Each row is a point. The window is the flat piece filled in between its corners: a triangle in 3 columns, a solid with four corners in 4, and so on. A path goes straight from each point to the next, and from the last back to the first. List the points from which the path goes on through the window.

Window:
[[ 61   2  -2  -4]
 [-61 -24   9  20]
 [-47 -16  45 -12]
 [ 12 -37  50  14]]
Path:
(1): [18 14 33 36]
(2): [  8 -19  13 -23]
(3): [ -3 -42  36 -13]
(4): [-12  17  46  35]
(5): [-32 -12  32  36]
(6): [-67 -58  17 -18]
(7): [-31 -44  14   4]
(8): [-58  12  23  17]
(9): [-60  -2  50  12]
(10): [-38 -45  44 -32]
(11): [-34 -30  13 -32]
(12): [-45  -9  55  12]
Through the window after points: 1, 3, 7, 11

Window:
[[ 50  -4   1  92]
 [-13  68  55   7]
 [-14  33 -30   9]
 [ 10  -7 -23  11]]
Path:
(1): [-23  -1 -38  29]
(2): [-31  18  30  67]
(3): [39 53 10 27]
(4): [ 32  12 -15   5]
(5): [-24 -13 -28  26]
(6): [-29   5 -33  35]
(7): [ 24  51 -11  -2]
(8): [ 27  26 -58  15]
Through the window after points: 4, 6

Window (6 x 6):
[[ 29  12  77  49 -70  19]
 [ 11  -7 -37 -32  -7 -48]
 [-35 -10 -28  -3 -17  -3]
 [-54   0  -5 -39  -1 -50]
 [ -8 -15  -6   3  28 -33]
 [ 36  -9  76   5 -46  48]]
Path:
(1): [ 28 -65  28  34  -1 -21]
(2): [ -2 -38  73   6 -52  -6]
(3): [  4  39   9  -1 -40  20]
(4): [ 17  55 -24 -52  20 -36]
(5): [ -4 -55 -20  -3 -34 -40]
(6): [  0 -44  16  -8 -11 -17]
(7): [-13  37 -35 -60   1 -26]
(8): [ 22  12  25   5 -30  19]
Through the window after points: 4

Window:
[[  8  -9   7 -20  20 -15]
 [-16   5  -6 -12  18  13]
 [ 16 -14 -10  -4   2  20]
 [-37 -50  -2  95  -4   3]
 [-14 -16  -9 -27  -8  -8]
 [ -4   9  10  -3 -13  -9]]
Path:
(1): [-32 -39  37 -25  15  -8]
(2): [ 25  -5 -23  15   0   5]
(3): [ -8   5 -21   3  10  -2]
(4): [-22 -17  22  -2   7  20]
(5): [-27 -22  12 -28   6  31]
(6): [ -9   9 -12  -2  16   1]
(7): [-25   7 -35  42 -15 -19]
(8): [-10 -61  16  30  19  30]
(9): [-27 -33  29  16   8   6]
(10): [ -7 -23 -11  22  -4 -12]
(11): [ 21  19 -36  19   0   5]
(12): [ -7 -37  25 -23   1  17]
Through the window after points: 3, 5, 11

Window:
[[ 30  17  32 -11 -28   6  44  14]
 [-43  32 -69 -60 -38 -14  10  10]
 [  4  61  18  -6  -9 -23 -24  47]
 [-35  54 -36 -31  25  11  -5  18]
 [ 46 -29 -31  47 -38  15  36 -32]
 [ 33 -70 -37 -46 -56  25  14 -23]
 [  8  12  74  49 -37  14  10   2]
 [ 12 -34 -63 -24 -15 -20  24 -69]]
Path:
(1): [-33  18  24 -14   9 -18   1  40]
(2): [-24  -9 -19 -15  17 -54  44  28]
(3): [ 30  44   2 -34 -75  49  11 -11]
(4): [  7  40 -41   9 -71  36 -26 -53]
(5): [  0 -17 -19 -16   1 -10  21  -5]
(6): [-45 -15 -16 -18 -11 -37  31  35]
(7): [  7  35 -23 -51 -37  16  -4  -8]
(8): [ 19  58 -44  -6 -19  31  -1 -19]
Through the window after points: 2, 8

Window, 9 rows:
[[ 15 -53   3   7  15  49 -33 -14 -24]
 [-47   3  39  37  15 -81  64  20   7]
 [  9   5   8 -40  10  61 -15   3  -3]
 [ 40 -40   6 -22  -2  29 -11 -20  45]
 [  1 -46  15 -57 -58   9  -8 -45 -10]
 [-53 -15  11  54  -6 -10  90  34  18]
 [ -3  -9 -37 -10  -4  10   1 -47   4]
 [ -8 -12  15  -4 -44  32 -52 -37  22]
 [-73 -27 -11  19   0 -65  47  57  25]]
Path:
(1): [-32 -36  31  -7 -10  22 -10 -21  48]
(2): [-65 -16  21 -55  36  -1  70 -43  -6]
(3): [ 29 -27 -21  37 -36  11 -30  34  11]
(4): [ 22  11  -1  14 -16 -17  50  24  -1]
(5): [-64 -31  16   6   7  -6   6   3   8]
(6): [-31 -42  57 -60   7   3  15 -43  56]
(7): [ 40 -23 -49  24 -37  38 -24   7 -17]
(8): [  4  17 -26  36 -51 -10  26   9 -47]
Through the window after points: 8

Window:
[[-43  33  29 -37  45 -49  56 -67  -5]
 [ 14 -55   8  61   0  40 -34 -28 -24]
 [ 20 -12 -31 -27   3  27  14   8 -15]
 [-18  19 -34   3  13 -19  19  28 -12]
 [  9  42  95   2 -15 -31  -4  71 -30]
 [ 36  54 -22  41 -54   3 -14 -25 -13]
 [-22 -62 -60 -35  -1 -28  19 -59  56]
 [-78 -38   9  -3 -44  51   4  -2  24]
 [-11  22  -1   3 -31   4 -64 -28   4]]
Path:
(1): [-1 40 45 29 -1 17  2  0 31]
(2): [-14  -8  22  16  20  28   9  -5  32]
(3): [ -4  -3   5 -12 -58 -25 -19 -17 -32]
(4): [-26 -20 -15  -1 -15 -18  15 -10 -16]
(5): [ -4   8   8   5  34  19  25 -13   7]
(6): [  0  36  -9  13  -3  20  -1 -25  19]
(7): [ -5 -22   8  10 -25 -57  16 -25 -68]
(8): [  8   3 -11   2 -21 -46  -6 -16 -37]
(9): [  8  16   0  -2   9  -5   2 -21  19]
(10): [-22  -5  48  40  30  36 -33 -16  63]
(11): [ -2  12  12 -30 -58 -17   3  12 -46]
(12): [-30 -32 -47 -17 -23   1   2 -40 -11]
(13): [  1 -12 -20  20  34  33   9 -16  69]
(14): [ -6  39  37  15  -1  27 -16  11  17]
(15): [-23   1  16  -8 -32  -8  -7  11 -37]
(16): [ -6   6   8  -8 -15  -3 -20  11 -48]
Through the window after points: 6

Window, 11 rows:
[[ 12 -12  -1  29  -3  20 -53 -16 -16  18 -20]
 [ 25 -47 -44  27  -1  26  21   7  44  16  42]
 [ 41  -9 -21 -17   6  29  -6  22   9 -75  45]
 [ 17   2 -41  19 -42  70 -29  16  12 -13   7]
 [-55  29   1  21  21   1 -20  25 -43 -56  20]
 [ -7 -64 -11  -9   7  21   3   5  12 -14 -89]
 [ 14  -8 -36  34  56  -1 -11  46 -10 -41 -16]
 [  2  36 -80 -30  15  34 -12 -19  42  -9  37]
 [-57 -23 -61 -57  30 -64  28  51 -28   7  35]
 [-27  31  -7  42 -16 -27 -37 -19 -58 -41 -48]
 [ 59  16  39 -12 -25   4  26  -6   6  20 -21]]
Path:
(1): [-55  43 -36   1 -10 -25 -32  56  32 -42  32]
(2): [-15  -2   6  27  25  27  -7  -7 -65 -38  -3]
(3): [ 18 -71 -17   8   3  41  35 -72 -34  14  51]
(4): [-27  22 -51  -5  16 -27 -16  85  35 -22  -6]
(5): [ -6   1  -9   1 -10  44 -29  37  35 -33   3]
(6): [  6   3 -41  38  -2  -1  -3 -28 -70   5   7]
(7): [-21  14 -87  -4  16  76   0   4 -63 -34   5]
(8): [-19 -32  16  11   8 -61 -25  31  32 -11  -2]
(9): [-15  -2  -6 -30  13 -20  -3  45  30  -9 -17]
(10): [ 21 -29 -59  37   8  64 -14 -23 -20 -16  21]
(11): [  0  59 -61  12  -7  54  39  14 -56 -48 -10]
(12): [ 17 -40  24  30  -8  -6 -70  -5  34  -2 -20]
Through the window after points: 1, 3, 5

Window (12 x 12):
[[ 48  38   9  11  21  16  22  26   1  -6 -23 -45]
 [-24  35  16  59  11  65  36 -62  -1 -69  11   9]
 [-18 -13  10   1  13  -1  29  54  20   1  10 -24]
 [-33 -35 -15  13 -31   4  31  37   5   1 -54 -59]
 [  8  -7 -23 -33 -20   6  20  51  -7  18 -21 -15]
 [-22  30 -19  26 -54 -36  26 -12   6 -15 -39   0]
 [ 25 -23  10  -6 -10  -8  -8 -23  28 -45 -36 -41]
 [ -3 -18  47  22  53  87 -15  76  23  -5 -42  43]
 [  0   5 -12  -2  63   2 -22  -8  -5 -10 -10 -13]
 [ -3  28 -14 -26  16 -21 -14  44 -11 -45 -15  -9]
 [  0 -30   3  38 -14  20 -37 -25   3 -27   0 -52]
 [-25  13  63 -51  30 -35 -10  20 -28  15 -41 -38]]
Path:
(1): [-31  13  -2  -2 -10   9  -2  11  20 -17 -25 -33]
(2): [ 12 -36  14  17   0  -8  16  14 -29  -9 -24   6]
(3): [  4  -2  32  50   3 -22  24  11 -28 -39 -23 -11]
(4): [-29   0   6 -45  -8  20   0  31  28  17 -28 -40]
(5): [  2   3  -5 -11 -11   9  -1  29  25   7 -19 -40]
(6): [  3 -12  -5 -10  -6  -2  16  16 -16 -17 -31  -7]
(7): [ 56 -27   1  23  20  -6  -4 -18 -43  -7 -49   3]
(8): [-70   3   7  -8 -31  16  -8  26  65 -35   8 -59]
(9): [-33   9   7 -12  15  14 -18  15   3 -16  -8 -46]
(10): [ 32 -12 -10  35  -2 -14  28  22   5 -16 -34  28]
(11): [  2 -14  32  33  32 -46  27  28 -32  20   9  -6]
(12): [-17  37 -26 -15 -22  95  -6   9  43 -55 -50 -24]
(13): [-40   0   8 -16  23  45 -10  37  48 -12 -39 -47]
(14): [ 21 -17   7  20 -13 -27   6 -20 -24 -28 -17   6]
(15): [ 15  -2  23  24  16   2  15   8 -25 -11 -39 -19]
(16): [ -8  22  -8  -5   5  36   0  24  24 -20 -14 -11]
Through the window after points: 5, 9

Window, 12 rows:
[[-19 -42   6 -18   0   1  16 -15  -5 -11  19 -26]
 [ 17  35 -13   3 -14  25  15  -2 -11  -6 -14 -28]
 [-33  11  74 -10 -15  13  49   8  58  11 -20 -15]
 [ 53  80  14 -26 -55 -12  95  -6  33  77  77  21]
 [ 22  -5  53 -26 -14  35  -7  25   1 -15  36 -28]
 [  6  49  35   7   6   2  14 -11 -86  84   6  -6]
 [-19   5  28 -13 -36   8 -15 -21 -11 -15  -1   4]
 [-18 -19  -3   4  -3   3 -21  11  32   5   0 -11]
 [-25  39  59  39  15  11  19   5 -16   1  13 -15]
 [-22  14   4 -37  21   7 -16 -24   2  -1   8 -16]
 [  0   1  -6 -25  16 -19  14  14   0 -15 -16  22]
 [ 23 -11  34 -21  17 -59  -4 -30  -1  11  -5 -14]]
Path:
(1): [ 12   2  25   9   7  36  24 -19  15  38  33  19]
(2): [ -2  36  31 -34 -19 -48  16   0 -11  14   7 -26]
(3): [ -6  15  -2 -34 -22 -36   2   7 -25  18 -12 -33]
(4): [  6   5  21  -8   3  13  10 -10   3  14  10   4]
(5): [  3   5  33  10  12  23  -6 -15   9   5   2   2]
(6): [-32  43  29  -7   5 -15  23   4 -29  11  17 -30]
(7): [-26  12  31 -16 -31  -4  14  31   8   8   8 -19]
(8): [  3  12  32   2  15  17  27 -24  23  13 -17  -5]
Through the window after points: 5, 7

Window:
[[ 14 -12 -28  -5   4 -31 -37  62 -17 -31 -13  17   9 -15]
 [ 35  -7  15 -12   7  90 -32 -50  11   8  16 -15 -29 -48]
 [-41   9  20  65  -4  -8 -15   7   0 -26 -16   5  44 -18]
 [ 35  46  13  22 -13  29  -9 -48  26 -18  29   4  -8   6]
 [ 54 -26 -26 -34 -32  -1  46 -20 -13 -40  52 -27  47 -11]
 [  6 -49  19  17 -48 -13  68   2  13   8  29  36 -15 -34]
 [ 36  49  35 -13 -10  41  12  13 -13   3 -62 -17  -5 -20]
 [  1 -46  21  40  23 -30  45 -18  16  31 -17  29  -6 -17]
 [-95  31   8  16  21   7  19  -9  16  31  94  32   1  19]
 [-35  30 -80  15 -11  21 -33 -16  -5  46   5  22 -22  19]
 [-34 -62  12 -16  -7   7 -62 -12  14  -5 -50 -49 -37  10]
 [ 22 -17   9  30 -18 -32   0  37 -33  19 -13 -26  -7 -15]
 [-37  27  -5 -21 -13  24 -83  -3  13  80 -22   8  -4  17]
 [-32  44   6  -8  -5  33 -54 -52 -36   9  11  19  -6  16]]
Path:
(1): [ 21 -16   1  -3  -7  46 -48  34 -24   9   2   3  32  31]
(2): [ -2 -11   1  29  -5  29   2  12   6  12   7  10  -6  -5]
(3): [ -3   6  -7 -11  -4 -32 -18 -36  10 -13  -4 -15  21 -29]
(4): [-16   3   4  -3 -22 -35   7  -6   9  23  29 -33 -28 -44]
(5): [  4 -18  -2   5  -1  30   2 -11   0   6   1  35  26  20]
(6): [  4   5   5  24  -3  32 -22  12   1  16  12   8  22  22]
(7): [-14  15   0  23 -10  -7  -1 -27   6 -11   1   4   0 -21]
(8): [ -5   6  19   0  -2 -14   4 -12  11   8   4   6 -12 -19]
(9): [ 18 -31   9  26  -9  46   3 -12  -4   9  18  -1  21   5]
(10): [  4 -15   9  13  -1  16 -18  -5 -20  35 -14   2  10   9]
(11): [-42   4 -24 -57 -28  -9 -32   7  39 -43   8 -30 -51 -61]
(12): [-54  11 -17   2  -8 -36  11 -44  13  23  -9   4 -51 -49]
Through the window after points: 4, 6
